Rows are points. The points of each table are mixes of a few directions, plus a little noise. Count the directions of each table, and those that both share. Where both have some left over, give the other angles between the two spaces (their principal angles), to ten degrees, smallest first.
(in the rows, 128 means zero)

First, 6 rows:
[[140 104]
 [118 147]
 [147  90]
 [150  86]
 [132 120]
 [ 80 221]]
Second:
[[ 59 132]
 [105 129]
 [168 125]
 [102 130]
 [206 124]]
Directions: first 1, second 1, shared 0; angles 60

First:
[[122 154  93 176 126 104]
 [123 150  98 169 126 107]
 [122 157  88 182 125 100]
 [124 146 104 161 126 111]
 [137  85 186  49 132 168]
 [135  98 169  72 131 156]
 [140  73 201  27 133 179]
 [121 161  84 189 125  97]]
Second (8 x 6):
[[129 130 126 131 126 126]
 [154 164  94 183  97 101]
 [ 84  69 184  35 181 171]
 [146 152 104 166 107 111]
 [139 142 114 150 115 117]
 [155 166  91 189  94  99]
 [130 132 124 133 124 125]
 [ 84  70 183  37 179 172]]
Directions: first 1, second 1, shared 0; angles 30

First:
[[110 173 157 100 114 132 125 116 108]
 [143  83  94 158 144 124 137 138 148]
 [104 189 170  89 108 134 121 113 100]
 [132 150 164 104 113 131  99 128 119]
 [182  50 113 158 138 123  87 158 165]
 [172  39  82 177 151 121 119 154 169]
 [ 98 106  49 174 160 123 210 117 136]
 [ 83 234 194  64  96 137 124 100  80]]
Second (7 x 9):
[[138  98 137 148 145 157 141  91 134]
 [141 171 157 122 106 157 143 116 193]
 [ 99  90  94 136 112 101 145 186 157]
 [119  78 115 150 136 136 147 129 144]
 [ 98 144  91 102 104  63 108 210 106]
 [180 199 179 104 172 152  70  23   7]
 [121 115 122 134 121 129 141 141 155]]
Directions: first 2, second 3, shared 0; angles 30, 90

First, 10 rows:
[[122 150 172  97 127 166 110 116 177 217 159 134 118 142]
 [129 124 120 133 129 122 131 130 120 113 123 127 129 126]
 [123 145 161 105 127 156 115 119 165 194 150 133 120 139]
 [133 109  92 155 130  96 143 139  88  55 102 122 136 116]
 [131 115 103 145 129 107 137 135 102  80 111 124 134 120]
 [131 118 106 142 129 111 136 134 106  87 113 125 132 121]
 [135  99  71 168 130  79 151 143  67  15  88 120 142 110]
 [120 159 189  84 125 180 103 111 195 249 171 137 114 147]
 [121 153 176  95 126 169 109 115 180 223 161 134 115 143]
 [134 108  87 156 130  94 144 140  84  47  98 123 137 116]]
Second (9 x 14):
[[128 112 157 135 134 140  95 121  65 134 148  95 135 168]
 [143 119 175 144  91 141 127 115 157  75 128 100 125 100]
 [129 143 103 122 118 117 161 134 194 116 107 160 121  86]
 [147 120 143 148  97 150 144 131 180  91 140  87 130  86]
 [118 129  86 122 163 128 125 144  93 180 143 129 137 157]
 [124 139  94 121 137 120 148 138 156 142 120 150 127 113]
 [ 92 157 107  81 167  68 117 113  81 166  74 245 111 173]
 [151 107  85 163 131 182 147 164 151 155 191  28 153 108]
 [119 126 200 117 114 106  89  92  76  92 101 158 115 161]]
Directions: first 1, second 3, shared 0; angles 80

First, 11 rows:
[[143 140 105 129 222   7 244 178  91  89  96 138 106  99 124  85 102 124
   87  85]
 [120 122 140 128  78 192  67 102 147 149 145 122 140 144 130 151 142 130
  150 151]
 [129 129 126 128 135 119 137 132 125 125 126 129 126 126 128 125 126 127
  125 125]
 [121 122 139 128  85 184  74 105 145 146 143 123 138 142 130 148 140 130
  147 148]
 [137 135 114 129 185  54 198 158 106 104 109 134 114 110 126 101 112 125
  103 102]
 [115 118 148 127  49 230  31  86 159 161 155 120 146 153 131 164 150 132
  163 164]
 [130 130 125 128 139 113 142 134 124 123 124 129 125 124 127 123 125 128
  123 123]
 [137 136 113 128 187  52 201 159 105 103 108 134 114 109 126 101 112 125
  102 101]
 [133 132 120 128 161  85 169 146 115 114 116 132 120 118 127 112 119 127
  113 113]
 [115 118 148 127  48 231  29  85 159 161 155 120 147 153 132 165 150 131
  163 165]
 [126 127 130 128 118 141 115 123 132 132 132 127 130 131 129 133 131 128
  132 132]]
Second (10 x 20):
[[ 93 141 129  98 102 173  91 117 180 154 124 117 144 143 117 176 137 119
  189 158]
 [135 160  86 156 214  86 195 104  83  69 183 244 107 141 147  96  96 171
   63 175]
 [179 101 137 165 146  71 168 150  62 104 121 115 110 101 139  64 121 131
   52  71]
 [ 97 128 143  95  79 178  75 127 185 168 106  81 148 136 113 177 147 107
  199 137]
 [112 146 115 121 142 138 130 114 141 122 144 160 130 141 129 143 123 137
  140 160]
 [128 136 118 133 147 120 142 122 120 115 141 155 124 132 132 123 121 138
  116 141]
 [168 101 142 153 128  89 149 149  82 118 113  99 116 105 134  82 128 124
   77  75]
 [ 87 146 126  95 103 179  88 113 187 154 126 123 146 148 117 183 138 120
  197 168]
 [144 111 141 134 114 118 126 141 115 133 113  97 127 115 128 113 133 119
  117  98]
 [138 110 143 128 105 128 116 141 126 141 109  87 130 117 124 123 136 115
  130  99]]
Directions: first 1, second 2, shared 0; angles 40

First, 9 rows:
[[ 81 117  88 183 205  64  82  94 107  38  96 201 110  98 107  97 196 134
  100 105 136  77 143 152 105 176 121 120 137 138 149  41]
 [157 135 153  94  79 168 157 150 141 185 148  82 139 147 141 147  85 124
  146 142 122 160 118 113 143  98 133 133 122 122 115 183]
 [147 133 145 105  96 154 147 143 137 165 141  98 136 140 137 141 100 125
  139 138 124 149 122 118 138 108 131 131 124 124 120 164]
 [ 79 116  86 186 211  59  78  91 105  31  94 206 109  95 105  95 202 134
   98 103 138  74 144 154 103 180 120 119 138 139 150  35]
 [156 135 152  95  81 166 156 149 141 182 148  85 139 146 141 146  87 125
  145 142 122 159 119 113 142  99 132 133 123 122 115 181]
 [155 134 150  96  84 164 155 148 140 180 146  86 138 146 140 146  89 125
  144 142 123 157 119 114 141 100 132 133 122 122 116 178]
 [158 135 153  93  78 169 158 150 142 185 148  82 140 148 141 147  84 124
  146 143 122 161 118 113 142  97 132 133 123 122 115 184]
 [106 123 110 154 165  98 106 112 118  86 113 162 120 114 118 114 161 131
  115 117 132 104 135 139 117 151 125 124 132 133 137  87]
 [114 124 116 145 152 108 113 117 121 100 118 151 123 119 121 118 149 130
  120 121 130 112 132 135 121 143 126 125 131 131 134 101]]
Second:
[[164 103 152 124 104 141 138 127 102  92 143 135  88 149 131  99 141 132
  133 112 171 153 120 104 140 121 119 142 177 112 166 172]
 [141 114 129 162 122 103  91 136 122 102  92 121 147 141 133 129 116 129
  152 103 159 104  99 158 133 148 155 151 143 152 150 110]
 [ 71 132   7 113 116 125 126  95 145 177 177 129 151 123 125  88 108 118
   81 147 135  60 193 156 113 138  91 126  50 108  11  76]
 [ 95 136  62  93 111 118 129 133 129 176 149  80 147 140 139 123  99 150
  114 139 115 113 142 123 105 139  99 131  90 110  86 119]
 [189 194 227 137 103 160 124 144 145 110  65 185 133 100 132 146 143 127
  173 135  90 132  69 139 170  65 165 109 173 161 176 162]
 [121 172 170 132 168 122 127 128 134 104  90 174 123  89 120 147 170 137
  130 139  70 134 112 121 126 111 133  96 140 140 161 113]
 [144  63 149 142 130 148 155 126 128 136 169  96 117 153 121 140 107  93
  124 121 173 168 154 118 134 144 146 146 128 124 124 154]
 [100 110 127 121 170 108 136 135 117 124 136 100 119 129 124 149 140 139
  118 127 110 159 136 103 101 158 118 122 125 117 151 119]]
Directions: first 1, second 6, shared 1

First, 11 rows:
[[171 100 116 110 159 126 133 182 130 171 142 130 135 147 127 128 101  86
  152 112 132 134 121 129 122 182 117 143 143 131 129 146]
 [103 178 149 130  84 209 136  90 193  76  89 119 114 178 147 124 208 149
   73 108  32  78 108  78 190  75 163  97 129 109 171  88]
 [123 130 136 124 137 140 124 131 131 122 124 126 125 133 127 124 141 138
  122 123 127 120 122 125 128 119 133 126 126 126 126 126]
 [ 82 136 167 120 164 163 102 114 122  91 112 122 117 128 115 111 174 192
  109 124 155 105 113 134 113  67 149 119 112 118 108 117]
 [ 85 170 131 161  65 115 134  58 126  75 117 127 120  94 136 138 154 167
   91 153 108 127 142 121 143  72 133 110 111 134 134 106]
 [ 76 122 116 144  83 105 115  30 117 118 109 135 139 115 123 119  94 139
  165 166 163 150 164 160 127  91 142 118 124 100 133 112]
 [163 115 138 125 192  84 128 218  79 143 169 127 121  79 116 139 121 143
  113 119 177 141 112 139  76 161  93 152 116 173  80 164]
 [199  95 108 103 165 130 142 212 141 189 148 130 137 161 132 132  96  60
  153 100 113 133 115 118 129 211 111 147 152 135 137 152]
 [ 85 173 143 155  83 130 130  74 129  68 115 124 115  99 134 135 172 179
   80 144 105 116 131 115 141  66 137 109 109 136 130 106]
 [184  81 104 100 163 131 133 185 140 198 140 133 143 170 127 123  78  56
  180 108 132 140 126 134 127 206 119 146 155 117 139 148]
 [137 105 100 137 113  75 132 113 102 158 143 136 141 104 125 134  68 100
  168 151 165 164 154 155 110 158 111 139 132 130 121 142]]
Second (9 x 32):
[[138 132 122 128 125 112 122 163 117 111 142 122 126  96 128 140 149 139
  114 134 132 127 127 131 113 141 106 142 127 151 106 140]
 [110 123 149 123 129 112 123 124 119 145 127 140 124 114 124 120 132 154
  130 148 171 125 119 162 138 149 135 138 155 109 128 105]
 [147 137  84 131  52 129 134 119 163 118 122 123 140 133 145 146 137  83
  137 141  70 128 147 115 161 161 115 132 149 127 152 125]
 [161 153 145 188 216 108 204  75  82 160 154 139 104 161 136 118   7 104
   91  58  95 175 127  53  93  27 144  68  21 176 141 166]
 [ 56  90 155 109 139 142  96  36 126 160  91 146 138 159 109  86  95 157
  195 160 217 132 140 193 137 107 176 124 157  50 141  87]
 [110 134 157 124 111 116 135 147 119 127 121 120 133 104 101 159 158 120
  105 133 119 127 117 105 136 149 137 122 141 133 145 115]
 [127 124 128 122 126 116 116 137 128 137 136 141 121 115 141 112 136 159
  135 150 169 119 122 176 136 155 120 151 158 114 114 113]
 [150 118  51 111  90 174  85 151 161  55 120  88 156 136 134 146 165  82
  161 116  55 124 168  91  93 103  93 136  93 156  99 186]
 [151 140 161 115 164 145 137 198 138 139 139 133 109 133 135 125 173 154
   85 110 123  97  86 125 145 160 127 139 151 135 126 115]]
Directions: first 4, second 6, shared 3; angles 70
